Every row gives one point. Two turns around zero, p and q, are shown by what they do to some points. Write where each new point lands after one turn and then the other. Backwards means that the second turn is done in reverse. Each puzzle has new turns, and all numbers are rounded.

Turn p:
[-21  17] -> [-21 -17]
[ -4 -48] -> [ 46 -14]
[ -1 -10] -> [10 -3]
[22 19] -> [-14  26]
[ 4 21] -> [-20   8]
Turn q:
[ 30 -10] -> [20 25]
[-48   2] -> [-18 -44]
[16  4] -> [ 2 16]
[-19  -6] -> [ -1 -20]
[21 10] -> [-2 23]
Where do these land?
q, then p: [-11  19] -> [ -1 -22]
p, then q: [-22   6] -> [ 15 -17]
q, then p: [ 32 -25] -> [-13  38]

Turn p:
[ 2 20 10] -> [-19   5  11]
[-1 33 17] -> [-34   5  15]
[ -8  11 -11] -> [ -8  11 -11]
[ 29 -41 -26] -> [56  8  1]
[-22 -22   9] -> [  5 -28 -16]
Turn q:
[-17  23   9] -> [-14  19  19]
[  7  32 -19] -> [23 13 27]
[ -7 -48   5] -> [-12 -13 -46]
[17 -7  5] -> [  3 -19  -1]
Where do these land?
p, then q: [ 35 -39  12] -> [ -7 -53   4]
p, then q: [-15   8 -24] -> [21 19  8]
q, then p: [-7 29 10] -> [-24 -17  10]
q, then p backwards: [ 1 27  7] -> [22 10 13]
q, then p: [-15 -24  -5] -> [  3  22 -19]

Turn p:
[  4 -10  10 -14  -8 -21] -> [ 10  10 -10 -15 -20   3]
[25 27  6  0 15  7] -> [-10 -10 -21  30  -5  -8]
[ -9  -6  -7 -11   0  -4] -> [ -5   7   3 -14  -1  -5]
[-11 -15  16  12 -13  12] -> [16 12 17  4  8 16]
[-18 -11  23 -14  -5  22] -> [ 2 36 15  8  4  5]
[ 22  13   9  21 -15  13] -> [  3 -15  -5  26   0  25]
[-11 -28  -9 -19  23 -21] -> [ 10  14  -9 -34   5 -27]
[ -9  20 -31  27   2 -24] -> [ -5 -47  14 -12  -5 -12]
[  7  11 -15  -1   1  16] -> [-20  -7  -4   7  11   3]
Turn q:
[ 5  5 -7 16  6  7] -> [  6   1 -15  -3  13  -2]
[  1  -7  18   8 -26 -48] -> [27  5 45 19  5 17]
[ -3   7 -21  -6  -8 -15] -> [  6   8  -5  24 -11   3]
[-13 -12   6  -3  21   1] -> [  5  -8   3 -14 -10 -20]
[ 18 -16   6  -9  -7  -9] -> [  4 -15  11  -1  -7  20]
[-15  -9   0   0   7  35] -> [-24 -14 -12 -10   7 -22]
[ 6 33 -1 -5  7 29] -> [-24  24 -25 -15   5   3]
Where do these land?
q, then p: [-5 -2 -3 19 -1  0] -> [  7  -8 -12   0   3 -12]
q, then p: [-18 -28   9 -28 -27  -6] -> [38 16 27  3 -5 16]
q, then p backwards: [ 11  28 -13   9  12  19] -> [ 24 -19  -2 -25   7   6]
p, then q backwards: [-16 -10   1  -8   6 -15] -> [-9  4 13  0 19 -5]
p, then q backwards: [  5  13  34 -12  -8  32] -> [ -4  30 -19 -11 -31 -17]
q, then p: [  8   4 -15   9   3 -29] -> [ -1 -17 -19  16   6  17]
q, then p: [ 15  -5 -12  12  16  -1] -> [-10  -5 -20 -10  12   5]
